Every row gives one point. The points of each table are mixes of a few directions, plus a little noise. Count the directions of each table, and those that both share. Where both have some left over, give the other angles between the two spaces (their principal angles), to ten degrees, smallest first.
(in the rows, 128 means zero)

First (4 x 2):
[[216 123]
 [118 129]
 [ 87 131]
 [ 90 130]]
Second (4 x 2):
[[128 118]
 [127 118]
 [125  65]
 [133 210]]
Directions: first 1, second 1, shared 0; angles 90

First:
[[166 111 166]
 [ 97 140 105]
 [144 110 191]
 [106 151  51]]
Second:
[[149 110 180]
 [ 73 129 172]
 [199 115 118]
 [113 136 105]
 [ 36 144 142]
 [168 128  92]
 [158 132  87]]
Directions: first 2, second 2, shared 2

First:
[[ 87 142  86 175]
 [144 103 160 198]
 [120 158  93  76]
 [200 118 181 108]
 [ 80 102 131 140]
 [137 146 117  71]]
Second:
[[107 178  59 120]
 [114 161  83 123]
 [137 106 158 131]
 [159  54 229 139]
 [116 157  88 124]
 [135 111 151 131]]
Directions: first 3, second 1, shared 1

First (6 x 6):
[[130 127 127 128 128 126]
 [103 147 144 124 135 156]
 [145 115 118 130 123 109]
 [222  56  69 142 102  26]
 [ 91 156 151 122 138 168]
 [ 77 166 159 121 142 183]]
Second:
[[169  97 103 134 117  84]
 [ 16 212 197 112 158 249]
 [148 113 116 131 123 107]
 [115 137 136 126 131 142]
 [157 106 110 132 120  97]
 [146 115 117 131 123 109]
 [145 115 117 130 123 109]]
Directions: first 1, second 1, shared 1

First, 9 rows:
[[150 139 133 187 107  95 128  79 140]
 [ 52  87  47 128  64 181  38 125 109]
 [151 134 177 124 137  93 148 128 145]
 [216 179 215 115 219  80 243 145 143]
 [106 119  91 136 110 151 103 122 117]
 [131 124 139 162  96 100 109  97 142]
 [138 124 177  96 140 104 141 150 142]
 [105 120 100 104 133 162 116 150 113]
 [103 126  75 101 147 185 126 156 101]]
Second (7 x 9):
[[156 144 187 159 177 141 179  94 138]
 [115 109 183 121 130  94 138 132 163]
 [ 70  94 133  75 146 126 140 188 154]
 [104 122  31  98  74 135  68 163  96]
 [157 151  62 150  78 134  79 105  87]
 [128 112 195 136 111  76 127 116 167]
 [165 165 105 157 177 190 164  99  90]]
Directions: first 3, second 3, shared 1; angles 30, 40

First, 8 rows:
[[ 98 128  80  92 165 173 133 133 156 129  79]
 [119 105  50 139 217  66 129 142  89 143  90]
 [127 119  50 161  29  94 153 114  99 145 119]
 [109 170 150 116 132 153 120 125 137 124 115]
 [128 156 190 114  97 114 135 133 142  83 185]
 [148 177 224 162  61 162 101 104 119 152 144]
 [153  97 108 166 148  66 124 129  85 148 136]
 [143  73 171  73 175 195 128 144 196  99 154]]
Second (10 x 11):
[[138 147 125 145 134 143 163 117 127 119 139]
 [176  73  99  49 171 128  86 212 102  96 101]
 [123  59 136  60 131  91  11 190 103 132  92]
 [128 177 135 182 124 151 195  85 133 122 152]
 [130 174 159 188 130 151 162 100  97 108 147]
 [ 95  80 114  78 102  88  65 137 168 169 107]
 [161  85  95  63 156 126 106 185 128 113 110]
 [109 153 164 173 114 129 119 101 105 128 137]
 [109 136 123 138 110 122 145 101 158 150 134]
 [111 195 130 204 107 152 226  51 162 142 164]]
Directions: first 5, second 3, shared 0; angles 30, 60, 80

First, 8 rows:
[[165 123  53 105  98 171 108 146 150 107 155 155]
 [167 122  44 102  94 176 106 147 152 105 157 158]
 [ 93 134 200 150 156  86 147 110 107 149 103 103]
 [ 70 138 248 165 176  59 162 100  94 162  87  86]
 [ 95 134 197 149 155  89 148 113 109 148 105 105]
 [167 121  46 103  95 176 106 146 151 105 156 158]
 [170 121  40 101  93 178 104 148 153 104 158 159]
 [ 95 133 196 149 154  89 148 113 108 147 104 104]]
Second (8 x 12):
[[ 51 162 116 160 108 105 187 166 168 157 158  55]
 [180  95 150 160 152 102  87 121 107 131 129 191]
 [188 172  44 117  55 132 136 180  90  91 168  95]
 [130 183 128 106  79 125 128 161 128 125 162 115]
 [ 75  95 160 142 160 124  92 108 177 159 128 134]
 [113  93 218 108 207 144 151  57 119 136  51 179]
 [127 112 147 150 159 117 163 115 115 133 103 136]
 [162 110  61  82 104 176  78 116 121  93 125 118]]
Directions: first 1, second 5, shared 0; angles 30

First:
[[160 132 156 153 110 176 119 159 203 121  68  99 162 190]
 [106 126 109 111 141  95 134 106  76 133 169 148 104  85]
 [143 130 141 140 119 150 124 142 163 124 100 114 144 157]
 [160 131 156 152 110 175 119 158 202 121  69  99 162 190]
 [ 97 125 102 104 146  83 136  99  57 135 184 156  96  69]
 [161 132 157 153 109 177 119 160 205 121  67  98 163 192]
 [162 132 157 154 109 178 119 160 206 121  66  98 163 193]
 [101 125 105 107 143  89 135 103  66 134 177 152 100  77]
 [143 130 141 139 119 150 124 142 162 124 101 115 143 156]
 [ 77 123  83  88 157  52 142  79   9 140 222 174  74  29]
 [ 98 125 102 105 145  83 136  99  59 135 184 155  97  70]]
Second:
[[128 149 150 151  85 117 170 109 129 141 117  85 135 135]
 [139 135 123 109 123  65 152  68  60 176 154 138  62  43]
 [ 89 132 133  85 179 115 127 142 138 205 148 196 111 137]
 [112 151 132  56 178 127  33 116 160 136 121 245 241 187]
 [186 105 124 174  96 146 145 132 127  94  99  57  69  92]
 [156 129 139  85 168 124  85 123 156 186 102 192 115 127]
 [153 113 127 163 107 153 141 147 140  97 109  77 105 127]
 [158 116 120 131 128 122 121 117 112 123 123 120  92  92]
 [109 129 117 159  97 139 141 133 114  60 143  85 168 144]
 [ 50 121 115 169 118 172 164 193 144  62 164  84 183 198]]
Directions: first 1, second 5, shared 1

First, 10 rows:
[[100  97 119 120  89 115  84 151  80 119 194  49 203 181 180 127 133 173]
 [168 149 154 146 125 150 167 114 138 100  51 171  41  74 122 133 144 126]
 [200 158 138 116 154 156 182  72 162  85  44 200  15  25 110 150 170 104]
 [101 100 108 115  90 118  70 145  96 118 196  58 194 186 173 124 141 186]
 [151 164 104 108 145 106 135  59 163 105 107 178 119  26  82 128 135  55]
 [115 154 128 162  96 119 104 129 151 123  95 153 106 117  99  98 111 134]
 [129 119 123 108 159 129 143 125 128 144 149 127 146 133 127 142 128 107]
 [ 95 110 110 126 136 133  91 163 144 168 175 112 156 217 126 117 118 173]
 [144 128 135 121 168 145 163 129 145 147 111 158  95 127 114 142 130 112]
 [ 76 102 161 159 118 110 141 193  71 173 158  74 205 194 147 121  71 110]]
Second, 10 rows:
[[ 99 100 192 170 142 136 193 208  69 181 112  99 149 191 148 136  73 106]
 [174 162  95 112  66 121  78  47 147  32  99 142  81  25 138 119 191 162]
 [147 155  86 120  67 122  52  74 161  60 121 136  96  82 129 105 178 187]
 [137 135  88  92 159 123 108  90 170 131 156 153 134 113 102 132 146 115]
 [142 145 108 129  81 124  81  96 142  79 117 129 104  94 135 113 159 168]
 [141 122 148 119 164 130 182 126 109 139 119 132 133 104 129 150 118  75]
 [135 110 152 103 218 132 218 137 111 181 138 141 155 120 114 168  99  31]
 [107 115 152 152 125 132 140 170 107 154 127 112 140 173 136 124 102 136]
 [ 98 135  78 129  99 124  33 131 182 136 169 131 136 192 107  91 139 206]
 [101 101 181 157 160 136 194 198  82 188 123 107 154 188 140 142  73  93]]
Directions: first 5, second 3, shared 3

First:
[[140 119 165 148 163 157 123 161  63 151 211  54 133  82 143  64  82 141
  118 122]
 [142 102 119 137  92  94 154 153 126 113 154 122 115 119 142 144  79 143
  150 108]
 [137 124 162 172 159 147 127 162  88 144 186 104 151 113 124 119  89  96
  137 116]
 [ 82  66 128 123  64 108 148 153 173 112 146 137  87 139 114 170 100 174
  137  94]
 [189 172 114 113 149 101 110 117 116 129  55 171 134 129 121 133 182  97
  113 151]
 [155 163 109 117 129 124 125  94 139 116  86 157 138 142 140 137 150 114
  131 137]
 [132 190  97  94 133 157 114  35 173 109  54 172 147 167 146 134 187 116
  126 149]
 [134 124 177 126 160 173 101 146  86 151 181  82 117  93 122  74 126 152
   92 116]
 [ 87 142  80  92 138 119 132  93 146 136  74 109 131 139 136  99 173 139
  124 181]
 [ 85  81 130 160  92 101 146 169 171 123 129 170 124 159  91 205 110 108
  153 107]]
Second, 9 rows:
[[ 87 210 180 160  35  84 107 115 145 226 148 128  74  84 191 138 150  73
  131 148]
 [122 139 135 131 115 123 125 126 130 141 131 127 120 122 137 128 130 122
  128 130]
 [156  53  83  83 191 175 149 125 116  38 128 105 158 155  92  98  98 210
  120 103]
 [123 185 159 193 120  80 108 158 131 195  95 187 143 132 115 188 169   7
  143 158]
 [136  89 106  93 146 157 140 116 124  82 140 100 129 133 125  98 105 192
  121 111]
 [138 121 122 137 152 127 128 140 124 119 113 144 147 141 107 142 133 110
  131 131]
 [143 118 120 143 164 126 128 147 122 116 105 154 157 148  95 150 137  98
  134 133]
 [107 132 134  94  78 140 132  95 136 133 167  79  83  98 178  85 108 193
  117 116]
 [139 105 114 118 152 141 134 131 123 101 124 126 141 139 112 124 121 146
  127 122]]
Directions: first 6, second 2, shared 1; angles 90

First:
[[130 137 138 119 114 123 145 153 145 110 138 109 117 129 115 108 137 171
  160 149 122 122 151 167 116 142 121 106 137 129 139 134]
 [123 107 105 149 162 140  86  70  88 170 104 174 155 124 159 176 106  25
   51  78 142 144  72  34 158  95 146 181 106 125 103 113]
 [130 136 137 120 115 123 144 150 143 112 137 111 118 129 116 110 136 167
  157 147 123 122 149 164 116 141 121 108 136 129 138 134]
 [123 108 107 148 160 139  88  72  90 168 105 172 153 125 158 173 107  30
   55  80 141 143  75  39 156  97 145 178 107 125 104 114]
 [129 131 131 125 124 127 133 135 133 123 131 122 125 129 124 122 131 141
  138 134 126 126 135 140 124 132 126 121 131 128 131 130]
 [129 131 132 125 122 126 135 138 134 121 132 121 124 129 123 120 132 145
  140 136 126 125 137 143 123 133 125 119 132 128 132 130]
 [129 131 131 125 123 126 134 136 134 122 132 122 124 129 123 121 131 143
  139 135 126 126 136 141 124 133 125 120 131 128 131 130]
 [131 143 144 113 103 119 158 170 157  98 145  95 109 131 106  94 144 202
  183 164 118 117 168 195 107 151 115  90 144 130 146 139]]
Second:
[[101 102 135 128 115 117 145 175 156 138 117  89  75 127 173  91 131 142
  150 140 142 110 188 108 126  94 143 138 138 114 152 124]
 [147 147 123 128 137 136 116  93 108 120 136 157 167 127  95 155 126 118
  112 119 118 141  83 142 130 152 117 121 120 139 110 132]
 [ 99 100 136 128 114 116 146 180 158 139 115  85  70 129 177  88 131 142
  151 141 144 108 194 106 126  92 144 138 139 113 155 123]
 [ 74  76 142 128 101 106 161 221 184 148 106  50  22 129 217  55 134 155
  170 152 157  91 249  88 123  61 158 148 149  98 177 120]
 [157 156 120 127 142 139 110  78  99 117 140 170 185 128  80 166 125 113
  106 115 113 148  63 149 130 164 112 117 117 143 102 132]
 [127 128 128 128 127 127 128 129 128 129 127 128 127 128 129 128 128 129
  129 128 128 128 129 128 127 127 128 128 128 127 129 128]
 [130 129 128 127 129 128 127 125 126 127 128 129 131 128 125 131 127 127
  127 128 127 129 124 129 128 131 127 128 127 129 126 129]
 [165 164 119 127 146 142 105  64  91 114 143 182 201 127  68 178 124 109
   99 112 108 153  45 156 131 174 108 115 114 148  95 134]
 [121 121 129 128 125 126 133 141 136 131 125 118 115 128 140 118 129 132
  133 131 132 123 145 123 128 119 133 131 131 124 135 126]
 [145 145 123 128 136 135 117  99 111 122 135 153 161 128 100 151 127 120
  114 121 119 139  90 141 129 149 119 122 121 138 112 130]
 [142 142 125 128 135 134 119 103 113 123 134 150 156 128 104 147 126 121
  117 122 120 138  96 139 129 146 120 123 122 137 114 131]]
Directions: first 1, second 1, shared 0; angles 70
